Every row gives one point. Each table stands for the endless flat space through its points: a line for two points, a plane for three, and so on. The two share one point or none. Which?

First (2 x 4)
[[ 14 -14  -5 -10]
 [  8  -6 -13  -2]]
Second (2 x 4)
[[ 10  -9  -6 -16]
 [ 26   3 -42  -4]]
They share: no point

First (2 x 8)
[[ 47   1  -4  12 -27  19   1  17]
 [ 35   5  -4  12 -19  13  -9  21]]
Second (2 x 8)
[[ 23  14  -3   5 -14   6  -9  20]
 [ 11  28  -1  -9 -12  -2   1  14]]
They share: [ 29   7  -4  12 -15  10 -14  23]

First (2 x 11)
[[-12 -23  12 -29 -14 -17  42  -8  -5   2   3]
 [-16 -26   6 -29  -9 -13  49  -6  -5  -7  10]]
Second (3 x 11)
[[ 24  17  32 -10 -38  -3  37  27  -9  43 -10]
 [ 12   5  30 -14 -36 -11  37  11 -15  29  -8]
 [ 14 -18   7 -50 -13 -28   2 -13  26  43  -5]]
They share: no point

First (2 x 14)
[[-33 -38 -15 -28 -14   8  -6  18  27 -16 -34  31  25 -16]
 [-32 -33 -24 -24 -20   6  -1  12  20 -15 -29  25  19 -16]]
Second (3 x 14)
[[-39 -28 -24 -25 -26  11   8  13  21  -7 -15  14  17 -16]
 [-31 -35 -18 -21 -24  12  12  11  25  -5 -16  16  11  -8]
 [-47 -14 -45 -28 -30   2  -4  10   5 -18 -22  15  25 -32]]
They share: [-31 -28 -33 -20 -26   4   4   6  13 -14 -24  19  13 -16]

First (2 x 20)
[[ -1  -8  28 -10 -24 -11  28  20 -13  24 -20 -36  16  13  28  -1 -21  20
    2  41]
 [ -1 -28  33 -55  -4  19 -17  50  27  19  10 -11  21 -12  28 -46  14 -25
   37  16]]
Second (2 x 20)
[[ -5  -9  16 -32   8 -24  -1  55  -3  41 -19  -8  39  14  44 -48  16  -5
   -1   6]
 [ -9 -17  40 -20 -20   8  19  27   5   9   1 -28  11   6  20 -16 -12  11
   27  34]]
They share: no point

First (2 x 24)
[[-32   3 -11  17 -39 -10 -10 -21   5   3 -14 -17 -42  19 -19 -12  33  47
  -12  59   3   3 -18  22]
 [ -7 -12   9  12 -14 -35  30  -1 -10  23 -29 -12 -22   9   1 -37  33  12
   -2  14  -2  -2 -33  -8]]
Second (3 x 24)
[[  1  -7   6   9 -18 -10   5  14  -7  23 -36 -25 -46  17 -15 -18  38  35
  -17  15  11  -9 -17  21]
 [-20  -5  -4  13 -30 -28  20 -11  -7  22 -28 -21 -32  15  -8 -24  28  23
   -4  31  -8   0 -19   5]
 [  8 -11  26  15   6  -2 -18  15   7 -10 -10   9 -32   7  -8 -34  58  45
  -22  25  42  -6 -55  11]]
They share: [-17  -6   1  14 -24 -25  14  -9  -4  15 -23 -14 -30  13  -7 -27  33  26
  -6  32   0   0 -27   4]

First (2 x 24)
[[ 12  17  17   4 -34 -29   7   1 -25  16  -2  -4  31 -37  -6  26  -8   3
  -17   8  22 -43 -10  32]
 [ 21  14  11   8 -40 -37  14   4 -26  20   0   1  30 -42   2  23 -14   7
  -13  15  27 -48  -1  33]]
Second (3 x 24)
[[ 17   4  34 -26 -31   3  21  10 -22  44 -25 -27  16 -17 -13  22   3 -25
   -3  13  16 -49  -1  55]
 [ -1  20  20 -14 -21  -7   9   4 -20  26 -17 -11  22 -15 -13  30  11 -17
  -21  11   6 -35  -9  53]
 [-22  22  17  20  -6 -27 -55 -13 -26 -35  19   1  69 -36 -43  56  -3  34
  -62 -38  -4 -32 -70   4]]
They share: no point

First (4 x 24)
[[-13  40 -32 -18   6   7 -13   8  -9  19 -65 -41 -11  37  53 -21   0   5
  -11 -21   4   9 -18  23]
 [ 40   2  -5  16  26   8   5  44  28  45 -35  -3  -6  14  25  -3 -21  20
  -16  25 -18   5   7  10]
 [ 64 -16   8  27  30   5  15  58  44  56 -18  16  -4   2  11   3 -28  25
  -18  42 -28   8  23   2]
 [ 15  15 -24 -42 -27 -15  -2   3   1  18 -16 -11 -21  15  23 -24  19   0
  -13 -33  -9  40  34  11]]
Second (2 x 24)
[[ 36  29 -10 -17 -13 -19  -8  29  22  15 -27   4   4  26  19   2  -3   0
  -26  -2   1  13  15  18]
 [  1 -11 -25  -2  27  26  12  14  -3  55 -42 -36 -36   6  44 -38  -3  25
    4  -7 -29  28  10   3]]
They share: [ 22  13 -16 -11   3  -1   0  23  12  31 -33 -12 -12  18  29 -14  -3  10
 -14  -4 -11  19  13  12]

First (2 x 24)
[[ -3  15  -7  29   4 -13  -4   4  12  -1 -23  19   4  -3  36 -36  31  24
    0  -4 -57 -18   1 -37]
 [ 37  20  13  34  19  12  21 -36   7   9   2   4 -41  -8   6 -11  21 -16
   30 -39 -17 -28 -19 -22]]
Second (3 x 24)
[[  1  38   3   6  12  32 -10 -15  18  35 -23 -26 -24 -13  17 -12   7 -16
  -19 -13 -63 -18  -4 -46]
 [ 17  16  -5  40  -1  -4  11 -10  15  -1 -14  22 -19  -2  10 -33  37  -2
   28 -43 -27 -24 -15 -34]
 [ -1  27 -18  32 -18   9  -3   5  28  12 -31  12 -15  -2   0 -41  39 -15
   15 -56 -40 -20 -15 -53]]
They share: [ 21  18   5  32  13   2  11 -20   9   5  -8  10 -23  -6  18 -21  25   0
  18 -25 -33 -24 -11 -28]

First (2 x 24)
[[ 14  35 -37  35  -1  22   3  16 -33  23   3  -5   2   3 -24  16 -25   5
   31 -29  -1 -28  45  23]
 [ 16  29 -33  28  -5  17  -5  21 -31  20   0  -8  -3   1 -23  17 -18   5
   30 -30   1 -22  39  19]]
Second (2 x 24)
[[ 20  26 -13  21  -2  11 -17  38 -36   1 -26 -15  -9   2 -21  27   3  11
   41 -10  18   0  27  11]
 [ 17  23 -19  15  -9  12 -20  32 -34   8 -19 -18 -13  -2 -18  25  -3   5
   37 -19  12  -6  30  10]]
They share: no point

First (2 x 24)
[[-19  25 -16   6 -21 -18  -3  12  -2 -34 -11 -26  -5   1 -13 -14   7 -17
   23  20   9 -36  24  24]
 [-31  34   5  15 -21 -39  18   0  19 -28 -29  -2 -14  22   5  10  13  10
   38   2   9  -9  45   6]]
Second (3 x 24)
[[-51  57   9  -3 -33 -29 -22  -8   4 -31 -28  -6  -7  27 -25   1   2 -12
   42  26  24 -20  16  -2]
 [-66  81  33 -12 -51  -5 -25   7  -2  -7  -4  -3  -1  30 -28  -5   8 -33
   30  20   0   1  28  25]
 [-37  41  -7   1 -21 -25  -8   2   2 -29 -22 -12  -9  17 -13  -3   8 -14
   32  22  14 -28  28   8]]
They share: no point

First (2 x 24)
[[ 21  10  -5 -11  -1   1   8  15   8 -12   0  35 -14 -42  11 -27 -45  18
   11 -27 -20 -17  46   8]
 [ 33 -10 -37   1   3   9 -12  -5   8  24  36  15   6 -10  47 -31  -9  38
   35  -3   4 -45  18  20]]
Second (3 x 24)
[[ 30  27 -27  17   2   4   4   9  -7  -2  31  24  13 -27   6 -56  -9  20
   34 -15 -16 -19  42  30]
 [ 30   3 -21  -1  11  16  13 -12  20   1  16  36   4 -12  30 -32 -33  47
   25 -15   2 -40  24  24]
 [ 24  -3  -9  -9   0   2  -6   1  13  16   7  22  -3 -29  30 -26 -41  22
   18 -25  -6 -23  34   8]]
They share: no point

First (2 x 24)
[[-28  25 -21 -46  -7  10   6  10 -23 -19 -47   1  -9   5  53   6   3  51
   39 -10  48  33   7 -39]
 [-28 -10 -31 -21   8  15  16  25 -33 -14 -17  31   6  50  13 -34 -27  21
   -1 -40  23  -2 -23 -29]]
Second (3 x 24)
[[-41  24 -46 -44   7  -1  28  18 -37  29 -44   4  26  45  40 -27  19  11
   34 -30  44  28  10  -9]
 [-18  -8 -25 -25   8  21   0  21 -13 -34 -19  29 -12  34  31  -4 -27  49
    5 -28  35  -4 -13 -37]
 [-34   9 -20 -32  -8  10  19  17 -45 -16 -34  14   2  23  21 -31 -17  24
   18 -27  25  24 -19 -40]]
They share: [-28   4 -27 -31   2  13  12  19 -29 -16 -29  19   0  32  29 -18 -15  33
  15 -28  33  12 -11 -33]

First (3 x 24)
[[ -6  30 -29  21  -1 -23  18  22   4  18   7 -44  21  26 -10  22   4 -28
    1 -18 -25 -27   8   4]
 [  8  41 -37  15  28 -28   5  -6  30  24  -7  -2  12  31 -41  -9  31  -8
   -1  16 -15 -40  20  16]
 [ 15  24 -14   3   2  -8  21   7   7  36  -5 -17  12  38 -25  -2  22  -7
   16  -3  -1 -42  -1  22]]
Second (3 x 24)
[[-18  44 -20  34   8  -4  28  28  29   9  10 -33  23  21 -30  11  25 -29
   10   7 -14 -52  24  23]
 [-23  20  -3  10  22 -16   1   4  27  35 -22 -15   0  33 -35 -12  -3  -4
   -9 -23 -16 -39  43   7]
 [ 22  29 -45 -11  13 -49 -17  -2  -6  44 -25 -33   3  51 -20  -9  15  -4
    0  -8 -34 -12   4  -2]]
They share: no point

First (3 x 24)
[[ 17  17  -3  36 -37 -41   8 -22   8  -1  -3   9   4 -11  -4  32 -16 -14
  -22  -5  27   9   3  12]
 [ 28  18  17  -8 -29   0  39 -33  -5  15  22 -51 -50  10  43  28  11 -55
  -22 -21  44  10  37  46]
 [ 48  -2 -23  17  -9 -40  19  -8  30  25   2  -6  -5  10   3  48 -19 -15
    8  -1  49  35  17  26]]
Second (2 x 24)
[[ 25  22  -1  23 -48 -41  21 -33  10   6   8   3  -1  17 -16  19 -23  -7
  -29  -9  29   2   4  16]
 [ 23  18   0  24 -44 -36  19 -27   5   3   4  -4  -4   9  -7  28 -19 -15
  -23 -11  28   4  11  17]]
They share: no point

First (3 x 24)
[[ -5 -36   1   5  37 -16  -4 -29 -38  34 -31  13  38 -12   0  36 -12   2
  -41  19  -6 -43  18  46]
 [-28  10   0  25  -6 -15  44 -28 -15   0 -21  49 -15 -44 -34  -6  -6  18
  -19  30  24 -14 -19  12]
 [-38  30  -2  20 -11  -4  68 -35 -14  -5 -19  67 -40 -54 -48 -18 -12  23
  -29  16  39 -19 -21  16]]
Second (5 x 24)
[[ 14  -2  -2   9   8 -13  16 -11 -10  14   2  38  13  -4 -36  17 -24  -1
  -31  23   6  -1 -12  42]
 [-28 -10  49   8 -18 -31  33 -29  10  20 -10  25   3 -41   1   9   1  39
  -30  24 -33 -31  19  11]
 [ -6 -24  11  26   8 -35  31 -39 -38 -20 -12  21 -19 -17 -41  25   5  -3
    2  28   7 -31 -11  11]
 [ -7 -25  38  13 -13 -55  32 -52 -18 -16 -13   1 -32 -31 -24  41  11   8
    6  34 -21 -51   2 -13]
 [-63 -46  14  31  -2 -52  44 -54 -46 -20 -57  21 -11 -61 -20   5  24  14
   17  47   8 -67   7 -22]]
They share: no point

First (4 x 24)
[[ 34  -3 -10  12   7   4  -7  34 -30  55  18  16 -26  48 -12  13 -42   8
   -2  14 -28  -1  17 -20]
 [ -3   0 -17  22  -9 -32  23  48 -38   1 -38  10 -24   6 -24  31 -23  -3
  -34 -22  -6  38  16 -51]
 [  3 -18  13  61   3   1   2 -21 -65  28 -11 -35  -3  42 -63  46 -26  42
  -22  17 -48  -1  49   6]
 [  8 -53  28  21 -37  11 -18 -41 -35  28  -1 -35  17  12 -53   6 -11  47
  -22   7 -58  -6   4  31]]
Second (3 x 24)
[[ 13 -12  10  26 -32 -16 -12 -10 -23  62   9 -23  22  49 -26  -2 -38  17
  -32  -1   4  -7  -4   3]
 [ 12 -11   8  20 -23 -15  -7   1 -24  49   1 -13   8  38 -28   4 -33  16
  -27  -4  -9  -1   0  -4]
 [  5   0   8  -5  12 -18  11  38 -21   5 -31  23 -41   0 -40  23 -15  13
  -10 -21 -55  16  10 -26]]
They share: [ 14 -17  -2  15 -13  -7   0  19 -32  28  -7   1 -13  21 -26  15 -26  14
 -19  -2 -28  12  10 -17]

First (4 x 24)
[[ -1  42   8  41  20  33 -30   6 -25  39 -26 -19  61 -26  21  61   0  49
   42 -18 -12  19  13 -45]
 [-45   2   5  34  16  -7 -22 -29 -42  -6 -11  -7  27 -25  16   0 -19  43
   21  41 -12  18 -37  -2]
 [ -1  28   7  38  18  28 -17   7 -19  22 -40  -7  46 -18   7  45  10  38
   36   6  -5  23  15 -34]
 [ -4 -20   9  23   6   8  25   9  -1 -37 -78  31  -7  10 -36  -9  37  -1
   12  87  14  39  14   4]]
Second (4 x 24)
[[-39  34  39  29   6  46  12 -21 -46 -25 -44 -20   2  -1 -22   8  30  50
    7 -23 -21  35 -27 -72]
 [  4   4  27  23   1   0 -17  40   0   9 -47  -5  75 -10  32  29 -28  33
   50  51  -1  41   7  -1]
 [-22  26  30  43  28  30   9 -19 -47 -13 -49 -14  17   1   5  16  29  37
   21   2   0  49  -4 -38]
 [ -8  10  30  11 -14  18 -17  31  -3   3 -35  -8  51 -13   5  26 -19  39
   35  30 -16  29  -8 -28]]
They share: no point

First (2 x 24)
[[ -6 -17 -14  18  24  31  -1  14  34  32 -12 -29  16 -21 -27 -24  19 -11
   35   6 -28  14  19  36]
 [  6  -9 -20  24  30  49 -13  28  50  50 -20 -25   8 -25 -29 -26  31  -9
   43  -4 -32  32  21  52]]
Second (2 x 24)
[[-15 -24 -14   0  39   7 -10   4  26   8 -17 -19  -4  -1  -8 -20  -8 -18
   55  20  -5  -4  -3  28]
 [-11 -20 -10  20  15  27  10   8  26  28  -5 -35  28 -25 -32 -24  20 -10
   23   8 -33   8  25  28]]
They share: [-12 -21 -11  15  21  22   5   7  26  23  -8 -31  20 -19 -26 -23  13 -12
  31  11 -26   5  18  28]
